Every row gives one point. Each copy is the shape, with its points in the same order, stretched, turned, moved and blurred by noise. Is it also mirrored, or only turned?
(in the rows, 128 means zero)

Shape (7 x 3):
[[157 167 176]
 [ 62 153 119]
 [ 76 114 153]
 [136  97 140]
 [171  97 110]
 [142  51  58]
 [ 92  95 149]]
Copy 1, 7 rows:
[[122 198 101]
 [ 38 122  96]
 [ 75 112  70]
 [128 122  98]
 [150 127 135]
 [137  61 147]
 [ 95 103  73]]
Copy 1 is: mirrored
Copy 2:
[[160 164 196]
 [109 179 105]
 [159 152  91]
 [152 114 138]
 [127  89 166]
 [110  44 122]
 [164 128 110]]
Copy 2 is: mirrored
Copy 3 (7 x 3):
[[187 157 151]
 [ 80 155 163]
 [ 93 168 131]
 [137 124  92]
 [163  90 104]
 [ 97  40  67]
 [104 165 105]]
Copy 3 is: mirrored
Copy 4:
[[ 44 164 131]
 [118  91 196]
 [109  73 141]
 [119 124 103]
 [147 169  83]
 [220 134  77]
 [113  79 118]]
Copy 4 is: mirrored

Shape:
[[ 98 110 187 169 157 185]
 [165 143 134 155 155 112]
 [116 103 107 157 148 148]
 [173 177 109 124 226  88]
 [170 111 167 110 141 149]
 [ 81 134 117 153 137 117]
 [172 212 143 166 137 113]
 [ 78 103 139  90  84  87]
 [117 126 144 101 126  87]
 [185 145 208 126  97 122]
 [131 100 125 139 126 182]
 [147 131 152  38 111 119]]
Copy 1 (12 x 6):
[[189 157 186 128 116  88]
 [152 112  83 140 107 108]
 [127 153 135 111 117  93]
 [153  86  57 153 177 107]
 [186 131 120 111  93 148]
 [105 121 152 143 127  98]
 [150  97  75 198 103 100]
 [ 90  86 168 106  92 156]
 [119  83 127 128 114 151]
 [195  84 109 142  48 140]
 [156 175 138 103  98 120]
 [143 105 124 112 102 212]]
Copy 1 is: mirrored
Copy 2 (12 x 6):
[[ 88  83 195 156 116 100]
 [125 174 148 170 156 132]
 [110  97 118 170 140 149]
 [ 69 205 115 198 209 118]
 [129 126 179 129 196 113]
 [ 96 142  91 152 104 119]
 [112 249 170 145 128 152]
 [136 134  65  85 130  78]
 [123 161  98 115 156  84]
 [166 186 210  95 158 101]
 [120  89 149 136 153 161]
 [122 161 116  58 219  96]]
Copy 2 is: only turned

Shape:
[[147 152 114  89 119  64 150 172]
 [112 153 107 171 173 120 108 192]
 [112 119 113  70  94 151 157 178]
 [110 128 193  88  91 168 175 103]
 [178 103 206 107  98 161  99 182]
 [107 135 206 141 152 151 131 166]
 [142  85 110 153 119 149 169 132]
 [150  80 110 169 121 168  94  86]
 [140 165 115 147 145 162  94 110]
 [176  81 102 160 118 112 101  93]
 [109 131 107 175 117  99  92 117]
 [120 128 109  97 173 108 121 171]
 [125 122 118 133 174 128 168 156]
 [190 164 135  78 149 170  95 123]]
Copy 1, 14 rows:
[[157 104 148  52 120 134 157 159]
 [161 142 175 116 170  92 121 154]
 [100 116 124  36 164 110 166 104]
 [ 50 103  61  94 172 146 182 105]
 [ 33 102 175  96 170 164 128 106]
 [ 78 107 125 125 207 129 141 150]
 [126 113 116  85 151 129 109  85]
 [ 91 148 134 152 100 116  99  74]
 [105 152 147 161 125 104 164 106]
 [127 132 150 129  70 135  89  98]
 [141 178 136 131 102 110 112 155]
 [147  92 157  90 135  88 132 141]
 [152  85 128  93 170 105 132 120]
 [ 74  98 171 143 113 122 189  80]]
Copy 1 is: only turned
Copy 2, 14 rows:
[[135 192 125 131  90 118 167 191]
 [176 119  29 164 136 115 166 119]
 [ 79 179 109 147 154 143 138 116]
 [ 92  92 177 187 142 132 125 134]
 [141 107 119 191 101 171   7 119]
 [148  57 104 235 121 127 112 135]
 [143 156 114 135 186  80 119  95]
 [140  87 102  71 175 110  74  66]
 [162  66  80  86 149 160 151 112]
 [154 123 137  54 131  86  72 112]
 [127 115 103 113 116 100 148 100]
 [123 123  79 115 126 109 132 166]
 [155 123  94 145 162  85 155 158]
 [162  76 100  83 142 199 102 162]]
Copy 2 is: mirrored
